Rows are points. Examples show where two turns around zero, p and q, send a point. Where does a point land after both, in the order given? Backwards means that the second turn is done in reverse. Each puzzle has new turns, and all numbers are rounded.
In the rows, 128 means zero.

Turn p:
[104  72] -> [139  68]
[128 116] -> [135 118]
[149 143] -> [137 152]
[131 180] -> [102 173]
Turn q:
[112 110] -> [109 113]
[183 145] -> [185 135]
[ 89 130] -> [ 90 137]
Where do these land?
p, then q: [154 111] -> [159 122]
q, then p backwards: [ 96 177] -> [139 186]
q, then p: [134  95] -> [146 100]

Turn p:
[109 149 102] -> [117 157 105]
[ 92 150 190] -> [ 63 115 163]
[168 119 105] -> [175 135 130]
[144  94 116] -> [158 105 116]
Turn q:
[170 146 110] -> [125 130  79]
[115 166 138] -> [137 168 130]
[121 102 161] -> [155 106 153]
[168 133 137] -> [149 119  94]
[67 94 94] -> [ 74 117 183]
Where do these land?
q, then p: [109 114 157] -> [133 110 160]
p, then q backwards: [139 144 126] -> [115 140 136]
p, then q: [170  84  93] -> [128  88  70]
q, then p: [104 147 119] -> [102 144 139]
q, then p: [138  85 107] -> [126  88 100]
q, then p: [107 194 167] -> [132 188 180]

Turn p:
[217 158 195 150  96 176] -> [161 198 219 139  78 112]
[117 105 129 121 125 142] -> [116 103 138 131 125 124]
[ 95 148 111  97 129  97] -> [117 125  81  99 144 112]
[103 122 146 132 168 126] -> [115 124 126 153 169 116]
[ 90 136  75 134 159 131] -> [104 111 100 112 169 170]
[137 109 104  92 118 121] -> [146  95 121  98 120 122]
[196 126 161 162 116 119] -> [180 163 158 162  94 129]
[ 68 120 103 136 115 113] -> [ 84 105  82 131 127 140]
Turn q:
[121 124 160  47 149 139] -> [113  51 142  88 142 137]
[139  94  40 140 115 102] -> [113 173  55 111  81 125]
[133 112 118 174  74 137] -> [126 161 133 175  83 116]
[ 71 176 153 161 150 142] -> [129 139 147 172 192 166]
[149 143 115 133 111 107] -> [113 157 135 115 119 113]
[141 141 141 137 147 154] -> [158 128 149 124 135 143]
[143 106 169 103 149 114] -> [144  87 135 110 142  94]
Where do these land?
p, then q backwards: [127 150 190 182 149 168] -> [110 182 149 181  76 120]
q, then p: [126 110  51 131 118 132] -> [ 97 130 121  69 103 164]
q, then p: [165  98  79 109 134 171] -> [132 111 152  74  73 129]
p, then q: [ 90 124 159 109 120 106] -> [101 149  88 133 145 112]
q, then p: [146 131 180 153 101 115] -> [146 158 106 175 121 103]
p, then q: [105 173 119 114 105 113] -> [ 82 132 118 107 134 158]
q, then p: [137 111 119  97 168  90] -> [154  90 104  96 154 123]

Turn p:
[128 128 120 175 109 145 178  58 130] -> [ 88  97  93 195  96 102 139 136 114]
[144 123 178 137 139  83 118 155 115] -> [122 166 170 125 164  98 106 122 135]
[154 124 150 133 163 155  89 167 121] -> [147 140 152 123 179 167 109 155 123]
[149  84 157 121 101 140 120 172 130] -> [145 137 179 116 130 123 136 178 150]
[102 138  31 114 123 123 123 131  85] -> [128  99  95  68  73 147 103 112  78]
[153 135 140 129 113 109  87 142 154] -> [168 130 135 125 149 113 102 129 159]
[106 125 139 126 148  96 140 143 173] -> [109 133 117 103 159 107 148 112 163]
[138 167 163 109 128 145 109 183 129] -> [158 190 134 118 148 160 120 141 149]
[ 61 143  90 129 134 123 102 119 103] -> [ 99 109 115  97  96 166 100  83 128]
[150 123 129 121 132 145 181  98 152] -> [125 122 103 159 129 107 180 142 114]
[123 117 112 114 118 144 161  37 115] -> [119  84 117 182  85 119 166  97  94]
Turn q:
[143  77 173 109 117 149  95 188 172] -> [127 152 150 111 164 133  93 218 148]
[113 101 144 135 133 131 172 122  85] -> [139  96 113 143 163 131 157 127  90]
[126 135 120 114 176 159  60 137 157] -> [101 179 134  94 131 176  87 123 152]
[ 93 155 100 172 113 133 171  97 166] -> [ 98  80 161 164  84 142 155 104 141]
[143 153 149 129 139 114 137  99 115] -> [135 138 145 126 138 105 141  91 118]
[104 151 145  94 145  93 140 143  85] -> [108 140 100 111 133  94 135 117  71]
[154 142 106 130 127  83 105 122 117] -> [142 144 105 137 111  95 100 100 139]
[160  50 122 126 131 127 132 158 178] -> [121 116 117 151 174 128 103 186 188]
[136 170 110 155 130 144 127 150 133] -> [125 160 136 155  90 145 140 125 128]
[162 140  80 109  97 125 150  87 133] -> [150 109 106 121 100 106 163 100 179]
[ 75 136 158 137 101 150 120 104  68] -> [161  95 141  98 118 152 135 115  56]
Where do these land?
q, then p backwards: [180  82 154 122 181 143 109 143 150] -> [142 151 184 155 163 127 104 175 158]
p, then q: [152 120  89 116 102  75 116  46 165] -> [164  72 102 158 159  82  85  98 176]
p, then q: [109 129 131 160 102 118 142 175 126] -> [ 97 141 132 104  89 117 110 156 120]
q, then p: [ 89 131 130 140 139 113 128 119  95] -> [118 107 153 137 105 141 114 120  97]
q, then p: [165 149 104 132 107  77 109  89 155] -> [156  99 123 146 133  72 116  97 170]
p, then q: [ 85 138 124 137 128 156 163 139 170] -> [ 83 100 119 136  97 148 155 149 148]
p, then q: [141  88 109 122 106 120 116  57 142] -> [164  77 127 161 170 109 102 137 144]
p, then q: [103 156 139 136 141 146 102 127 104] -> [141 135 150 107 115 171 130 116 129]
q, then p: [137 144 161 134 110 139 154 115 111] -> [116 155 143 147 135 101 141 134 103]
q, then p: [120 140 142 128 101 172 116 173 103] -> [148 179 129 121 108 146 123 168 107]
q, then p backwards: [102 160  98 145 141 159 168 187  89] -> [129 155 119 118 138 193 192 106 101]
q, then p: [153  99 155  64 178 119 113 167 125] -> [131 152  89  70 162 162 126  79 107]

Turn p:
[106 135 120 157 152  91 125 135 123 164 149 198] -> [101 159 105 174 119  97 112 170  97 143 118 166]
[172 165 167 148 108 167 113 162 131 133 131 134] -> [161 173 140 136 108 147 188 111 138 152 133 129]
[189 129 137 149 134 141 122 141 170  90 111 122] -> [155 136 100 135 134 153 172 104 152 122  82 103]
[108 103 104 136 171 104 137 179  98 170 180 153] -> [107 161  81 130 128 123  82 170  87 181 151 133]
[101 100 104 150 123 151 138 176 123 153 136 185] -> [123 154 106 128  65 132 102 145  80 151 114 147]
[111 134  87  92 121  88 171  87  80 124  91  89] -> [124  74 180 129 175  98  75 111 103 117 137  95]
[103 110 136 124 109 102 174  66 124 131 108  57] -> [107  28 161 118 161 120 123 113 140 131 145 122]
[154 136 160 152 100 135  58 148 148  83 109 109] -> [182 142 127 144 126 188 165 131 169  90 124 136]
[ 96 133  83  88  95 111 170  85 124 131 168 107] -> [115  82 145 114 116  62  80 129 152 131 157 102]
[131 168 173 124 143 151 106 138 170  75  86  91] -> [120 133 140 130 137 179 194 111 152  72 131  92]
[124 107 106 113 149 123 106 155 137 200 138 171] -> [ 95 178 127 117 115 128  90 166 122 168 100 157]
[113 101 144  72 113 109 167  75  99 109 132 118] -> [133  76 148  77 160  75 120 133 116 104 144 129]
[156 142 143 159 145 192  78 118 136 101 126 129] -> [141 168 105 131 120 162 160  71 156 103 130 155]
Turn q:
[164 138  99 133  71 122 134  95  68  82 131 125] -> [102  93  97  94 131  89 124  55 102 103 128 146]
[ 60 120 111 107 120 124 152 127 171  96 101 156] -> [ 92 111  86 138 151 137 165 170 161 162  98 121]
[148 135 110 152  85  81 125  93  79 151 154  93] -> [126 138  96 121  74  84 102  83  84 124 148 145]
[ 74 119 185 134 148 175 132 146 143 131  93 130] -> [ 90 124 160 155 137 167 134 175 140 119 117  71]
[123 138 108 137  89 127 155 167 138 134  90 134] -> [118 106 119 127 144 104 115 164 106 123  80 141]
[155 176 116 151 151 140  80 112 164 119 159  95] -> [177 125 109 147 115 190  96  99 139 109 142 154]
[122 121 106 126 111 106 128 160  57 121 154 137] -> [115 132 134 115 144 101 146  98  59 153 138 138]
[189 130 158 131 144 122  39 114 147 189 164 141] -> [162 147 194 133  91 153  69 111 154 140 186 180]
[107  94 111 111 102 147 180 136 166  94 144 113] -> [142  81  95  99 123 123 179 162 136 131 112 106]
[184 177 134  77 142 113  80 107 147 157 156  93] -> [159 177 131  88  96 173  98 112 144 101 155 188]
[109  83 133 122 131  89 172 156 145  79  97 129] -> [116 115  98 142 166  85 181 178 132 115 139 119]
[126 132 170 156 179 146 156 124  97 163 133 181] -> [127 164 199 170 126 115 145 102 141 137 104  92]
[102 100 123 126 189 173 130 127 141 148  88 137] -> [137 150 147 133 166 144 112 154 165 149 119  65]
Where do these land?
p, then q backwards: [154 125 120 104 105  82 102 110 124  81  99 143] -> [177 138 125 152 152 150 165 159 153 122  96 118]
q, then p: [ 76  89 125  98  99 146 111 122  93  83  89 182] -> [ 36 100 117  99 128 143  93 163 106 129 157 139]
p, then q backwards: [ 74  91 119 110 116 120 129 145 165 184  94 129] -> [ 98 142 160 104  67 161 108 146 146 170 110 137]
p, then q: [ 96 171 139 103 126 157 157 143  98 168 137 137] -> [ 95 153 141 134  69 141 157 117  89 132 130 140]
q, then p: [108 192 114 133 103 179  94 145 167  85 166 116] -> [135 137 118  71  85 141 113  54 101 119  95 164]
q, then p: [172 139 133 108 123 168 158 113  62 155 114  85] -> [156 119 172 105 181 119 132 125 152  65 161 106]
q, then p: [114 108 141 167 110  85 171 125 153  86  77 145] -> [118  84  80 180 122 153 101 160  99 125 103 101]
q, then p: [165 110  84 148 157  95 180 178 140 139 100  90] -> [172 163 112 167 194 139 118 134 110 142 101  75]
p, then q: [140  98 113 103 157 147 120  89 166 150 156 172] -> [ 92 153  88 132 154 130 123 155 155 165 105 170]
q, then p: [160 132 159  92 193 157  91  88 145 108 176 101] -> [127 140 104  89 102  83 181  77 192 128 142 109]
p, then q: [159 132 143 154 121 110  90 150 144 125 120 150] -> [149 114 143 144 152 121 110 128 132 103  81 133]
p, then q: [120 143 100 185 145 115 118 119  71 165 138 113] -> [144 131 164 173 104 136  95  80 129 172 141 117]
p, then q: [129 133 175 158 109 103 141 138 136 134 197 103] -> [197 120 142 124 101  97 150 153 109 163 108 136]

Turn p:
[117 132 149 133 116 138 136 141 121 136 132 127 131 142] -> [127 126 133 110 113 135 139 138 132 149 129 120 127 132]
[158 122 117 119 124 132 132 142 122 138 151 145 124 126] -> [128 119 111 111 124 107 128 125 125 120 130 148 151 144]
[114 111 112 131 135 111 137 135 125 142 131 144 136 106] -> [142 119 116 114 134 137 126 125 100 111 126 135 129 108]
[134 123 130 109 120 146 129  54 123 122 123 115 126 126] -> [126 111 131 176  94 130  93 124 144 109 113 110 117 142]
[143 129 116 139 123 126 128 136 164 140 120 144 152  90] -> [127 126  96 118 158 130 129  94 107 117 122 105 136 131]
[114 133 115 144 133 137 110 145 135 134 151 143 124 125] -> [141 135 107 122 138 133 137 136 134 133 143 129 154 111]
[120 114 144 136 144 122 126 134 126 112 117 145 131 141] -> [128 145 145 114 135 149 131 143 130 114 124 129 127 132]
[155 137 127 144 122  79 129 117 120 134 121 146 165 133] -> [135 121 143 122 142 134 142  98 118 120  71 141 141 131]
[126 132 124 108 128 126 138 145 148 120 159 118 112 130] -> [101 117 116 128 136 103 134 152 126 132 140 131 136 119]
[131 136 154 143 139 106 124 145 127 137 130  31 121 136] -> [ 85 121 168 127 121 105 152  94 162 156 146 131  91  82]
[125 138 139 128 124 125 118 123 126 133 121 125 112 100] -> [139 127 109 136 129 125 141 122 137 122 130 124 103 126]
[117 126 118 107 124 145 125 149 119  98 123 143 141 132] -> [129 148 135 137 126 131 139 147  99 128 146 128 142 149]
[129 114 131 138 121 141 110 115 126 132 113 142 122 145] -> [149 147 135 123 120 132 110 130 144 124 124 117 134 136]
[121 127 113 130 114 137 143 141 124 104 122 136 115 135] -> [141 122 142 130 141 122 127 149 116 135 145 126 131 144]
[123 135 119 101 129 128 131 104 123 140 112 132 118 140] -> [131 134 123 146 115 124 100 138 122 135 112 138 113 133]
[121 139 138 139 150 149 133 123 119 123 121 112 117 140] -> [120 129 139 135 124 149 121 131 150 142 148 136 117 131]
Turn q:
[127 116 136 137 103 140 119 118 131 127 122 116 132 117] -> [127 121 112 128 126 131 128 117 151 143 128 148 127 131]
[131 110 151 153 143 113 111 136 125  93 117 134 130 144] -> [130 131 163 134 143 128 120 116 149 107 116 146 156 119]
[138 131 121 115 105 113 133 137 121 110 134 121 133 113] -> [143 147 116 102 121 130 132 129 139 127 112 126 123 126]
[155 107 149 141 166 141 110 124 121  91 129 119 159 158] -> [139 148 163 150 136 121 128  98 157 113 158 124 169 111]
[135 159 112 136 142 149 149 126 153 141 127 148 106 119] -> [100 122 126 155 117 139 137 153 116 139 115  95 118 136]
[152 113 149 149 154 115 108 132 123 115 109 139 176 147] -> [146 131 151 139 129 144 134 104 138  98 147 136 183 134]
[118 127 105 128 138 122 115 136 110 132 130 114 127 114] -> [137 144 122 118 150 130 120 138 111 144 131 133 134 127]
[116 134 106 129 134 137 142 109 147 139 151 161 121 134] -> [100 135 109 157 125 125 128 140 111 106 129 117 107 131]
[129 144 117 134 123 144 115 138 158 141 136 142 120 150] -> [ 96 116 126 133 134 132 121 143 139 117 141 107 122 149]
[126 158 121 122 123 124 140 114 145 153 145 130 104 141] -> [116 110 117 135 127 104 136 145 117 125 123 102 103 145]
[113 126 130 112 128 110 127 117 129 131 123 106 126  99] -> [150 121 115 118 138 126 147 141 121 141 123 145 120 112]
[129 118 137 102 113 124 111 122  95 121 106 124 124 119] -> [130 137 137  95 125 124 145 107 121 145 129 156 127 125]
[125 131 140 131 122 128 134 133 105 144 146 126 122 109] -> [146 134 128 129 112 118 116 138 117 143 125 142 117 141]
[113 140 124 107 132 147 148 142 162 154 146 147 112 129] -> [107 111 124 137 111 138 122 160 117 119 142 106  90 126]
[106 131 130 127 110 127 145 131 108 121 112 111 138 131] -> [132 117 114 107 117 119 112 116 121 139 117 135 140 109]
[136 102 120 125 113 114 141 132 116 136 115 110 117 124] -> [148 123 124 115 138 140 122 102 122 140 114 131 111 126]
Where do these land?
q, then p backwards: [150 147 108  99 138 124 113  92 137 107 104 120 102 116] -> [123 158 156 137 113  99 112 168 145 113 134 115 144 120]
q, then p: [151 142 117 119 107 144 100 142 136 125 122 125 156 165] -> [ 86 127 132 155 113 119 119 146 119 137 121 110 152 106]
p, then q: [126 126 114 141 131  99 161 133 115 116 130 126 146 121] -> [135 138 152 142 110 134 126 105 115 133 132 155 126 112]
q, then p: [148 138 113 143 131 131 132 116 125 114 130  88 125 114] -> [113 123 119 124 142 127 109  88 129 142 118 138 120 115]
q, then p: [115 138 124 120 122 121 144 136 120 141 112 120 131 134] -> [135 133 134 131 105 114 125 121 114 116 132 135 123 126]
p, then q: [134 117 112 113 116 143 114 133 143 124 159 110 125 122] -> [156 137  99 122 140 122 117 140 130 108 119 136 137 126]
p, then q: [102 129 160 123 157 138 139 127 125 111 124 143 124 127] -> [ 99 132 140 122 115 132  98 144 139 146 135 115 116 115]
q, then p backwards: [107 131 121 162 128 124 139 138 139 126 128 108 102 121] -> [120 146 115 130 123 110 146 101 151 135 127 136 114 147]
p, then q backwards: [145 111 137 131 111 154 127 132 126 137 146 150 118 134] -> [135 155 136 129 105 121 119 142 125 133 136 120 155 136]
p, then q backwards: [ 99 137 146 116 123 132 119 122 113 136 134 142 128 120] -> [132 137 127 118 124 130 149 127 140 132 134 134 138  94]
q, then p: [125 133 103 135 142 128 132 151 125 154 125 143 128 104] -> [141 142 133 121 107 132 133 122 133 153 156 146 138 138]
p, then q backwards: [134 145 153 114 142 115 104 138 139 141 150 142 110 134] -> [117 142 118 126 100 127 113 110 140  97 138 130 130 104]
p, then q backwards: [125 122 124 157 130  81 145 115 132 115 128 132 151 130] -> [125 116 131 136 147  93 138 136 140 114  90 131 106 136]
p, then q backwards: [127 105 120 131 135 141 125 116 116 135 116 128 125 147] -> [129 117 141 134 129 134 133 157 113 123 140 131 137 132]
p, then q: [129 118 139 127 147 156 148 116 141 144 117 151 154 144] -> [ 95 128 119 107 133 117 125 122 135 145 169 135 136 126]
p, then q: [132 109 158 117  90 115 105 139 116 122 124 120 121 115] -> [150 114 129 104 121 113 138 119 138 126  89 106 113 118]
